Rows are points. To make a cloud, some directions were put in groups of two or more. Within a group, all points are equally far from the middle, so they leave a hole (a ring in 2 directions, a hollow ball in 3). The other directions are filled evenly. Then the cloud was stretched, turned, moved and blurred a little. Count the holes, and give their numbers of directions, smallest first.
In the rows, zero is written as 128.

Cloud (14 x 2):
[[141 146]
 [181 113]
 [141  62]
 [159 122]
 [ 72 129]
 [108 174]
 [132  88]
 [159 169]
 [143 143]
 [198 124]
 [179 122]
 [129 172]
 [115 146]
 [183 143]]
Holes: 0

Cloud:
[[ 90  97 176]
 [ 92 133 109]
 [100  95 164]
 [ 72 144 124]
 [187 165 110]
 [ 97 197 163]
 [ 94  91 127]
 [121 171 123]
 [143 181 122]
 [175 169  67]
 [115 161 182]
 [135 126 123]
 [137 161  95]
 [ 72 126 110]
 [128 186 165]
 [ 85 139 159]
 [167 150 116]
 [124 170  81]
 [157 123  86]]
Holes: 0

Cloud (32 x 4):
[[182 136 177  71]
 [128 125 109 121]
 [117  72  92 150]
 [ 86 128  69 109]
 [124 138 146 150]
 [100 189 105  66]
 [147 127 104  78]
 [164 165 154  91]
 [187 149  65  77]
 [165 166 117 136]
 [156 157  79  99]
 [ 74 139 111 163]
 [123 169 164  88]
 [147 161 166 183]
 [116 165 189  85]
 [116 121 104 142]
 [ 64 128  88  61]
 [ 71 124  76 111]
 [137 195 156  99]
 [153 150 149 129]
 [114  59 145 160]
 [133 142 118  98]
 [119 185 157  97]
 [131 114 147 102]
 [137 121 111  96]
 [105 197 111 135]
 [189 119 144 115]
 [160 125  97  57]
 [112 154 152  89]
 [ 72 139 185  95]
 [125  75 129 107]
 [138 129 118 141]]
Holes: 0

Cloud:
[[154  91 187 128 122  96]
 [ 90  68 145 133 155 122]
 [149 127 164 147 178 143]
 [146 100  59 125 134 125]
 [107 103  78  88  83 124]
 [152 147 169  75 136 194]
 [115  84 167  54  98 149]
 [128  99 117 169 180 138]
 [ 68 129 163 128 150 163]
 [ 82 100  76 148 175 129]
 [168 188 124 116 154 111]
 [111 173 142  97 110 108]
 [ 89 168 143  99 156  96]
 [155  99 131  55 128 148]
 [ 68 117 112 107  94 172]
 [191  83 147 113 123 126]
 [ 99 130 194  88  98 151]
 [161 142  97 163 132 153]
 [ 94  97  93 137  96 169]
 [130 120 109  65 133 193]
 [132 102 140  54  78 208]
 [137 124  52 125 152 146]
 [143 134 188  83  93 113]
 [149 158 138 127  78 105]
 [ 77 124  74 111 132 113]
 [119 183 103 155 117 138]
 [108 163 171  97 174 127]
 [189 141 130 129 127 189]
 [185 106 112 111 113 177]
 [100 108 102 168 128 150]
 [165 119 150 159 146 119]
 [121  74  82  82 104 149]
 [ 74 107 146 131 137 202]
 [154 148 126  80  97  78]
 [ 78 108 154 141 100 113]
 [ 82 102 181  98  99 130]
 [116 151 150 106 109  75]
 [165 111 127 136 137 207]
 [166 102 108 111 165 169]
 [ 97 140 165 122  61 123]
 [ 68 132 121 119 169 217]
 [ 60 140 136  99 112 187]
 [161 112 112 147 122 203]
 [201  98 123 113 108 101]
 [103  84 121 165 118  81]
 [139 157 176 122 113 108]
 [109 136  94  72 155 194]
 [136  84 175  73 137 115]]
Holes: 1 (4)

Cloud (73 x 8):
[[153 145 111  80  59 149 159 117]
 [ 93 178 116 138  82 112  94 106]
 [134 164 149  84  46 123 157 137]
 [138 153 200 106 135 131 190 155]
 [154 112 140 175 176  88 123 135]
 [159 164 146 157  84  71 142 149]
 [144 139 125 171  78  77 152 100]
 [104 192 117  69  81 131 133 102]
 [105 203 151 141 139  82 141  99]
 [ 90 178 165 158 126  96 140 116]
 [160 170 175 194 101 127 114 117]
 [133 110 157 177  97  84  57 128]
 [158  92 121 131 170  86 115 147]
 [118 118 120  87 140 133 155 149]
 [189 129 155  95  84 152 166 133]
 [124 121 179 192 126  40 158 144]
 [164 144 114  90 106  81 157 186]
 [ 94 135 185  97  96  78 114 140]
 [157 136  71 107 115  64 119 133]
 [ 66 173 119 169 133  59 176 105]
 [121 162  96 153 143  77 188 130]
 [ 65 112 193 158 122 153  99 128]
 [177  96 183 104 125  99 104 167]
 [ 80 146 114  85 112  95 157 100]
 [158 134 152  82  81 195 124 132]
 [ 91 119 112 180 146  74 183 123]
 [184 115 108 133 106  98 135 144]
 [ 95 153 147 164  90  64  90 156]
 [156 158 163 176  83 141 170 109]
 [101 165 139 117  78  88 138  88]
 [113 171  92 144  77  89 148 165]
 [153  99 167  88  91  99 131 136]
 [ 82 114 139  85 136 116  79 102]
 [ 85 132 121  63  57 132 127  73]
 [ 84  94 124 120 188 156 129 157]
 [125 131  80 170 114 135  75 156]
 [134  86 169 185 115 156  85 160]
 [ 93 132  80 144  93 142 117 179]
 [117 152 154 154  86  85 181  92]
 [121 133 129 170 134 171  67 127]
 [103 130 138 122  85 155 112 101]
 [186 106 159 111 171 131 128 160]
 [ 98 139 154 102  76  92 186 180]
 [111 146 194 197 119 112 124 122]
 [ 98  98 140 151 107 109  80 109]
 [128 155 140 167  80  98 122 137]
 [153  98 114 160 174  99 165 180]
 [181 159 121 126 130  95 139 190]
 [130 126 125 164  74 106  97 101]
 [167 148 175  92  54 127 127 179]
 [175 158 140 168 121 152 164 160]
 [176  96 142 178  95  77 140 140]
 [ 87 158 163  85 123  93 161 144]
 [110 116 141 185  92 127 148  99]
 [179 120 114 114  87 127 103  91]
 [184 201 135 134 122 167 117 145]
 [100 182 140 190  97 117 190 133]
 [166 150 140 168  64  85 172 179]
 [137 135 120 181  53 184 149  96]
 [122 163 110 160 125 155 110 106]
 [139 148 104  99 161 103 183  88]
 [190 103 101 177  75 134 125 155]
 [181 136 139  76 111 181  81 103]
 [125  87 107 181 156 136 186 146]
 [143 180 159  89 124  79 187 111]
 [175 154 123  83  75  50 119 145]
 [150 131 110  90  98 134 129 129]
 [ 96 158 152 158 154 115 104 190]
 [178 158 119 120 155 112  89 184]
 [157 143 148 195  90  85 127 179]
 [182 118 144  76 109  98  91 127]
 [151 134  93 161  72 126 146 174]
 [189 128 134  79  74 143 103 145]]
Holes: 0
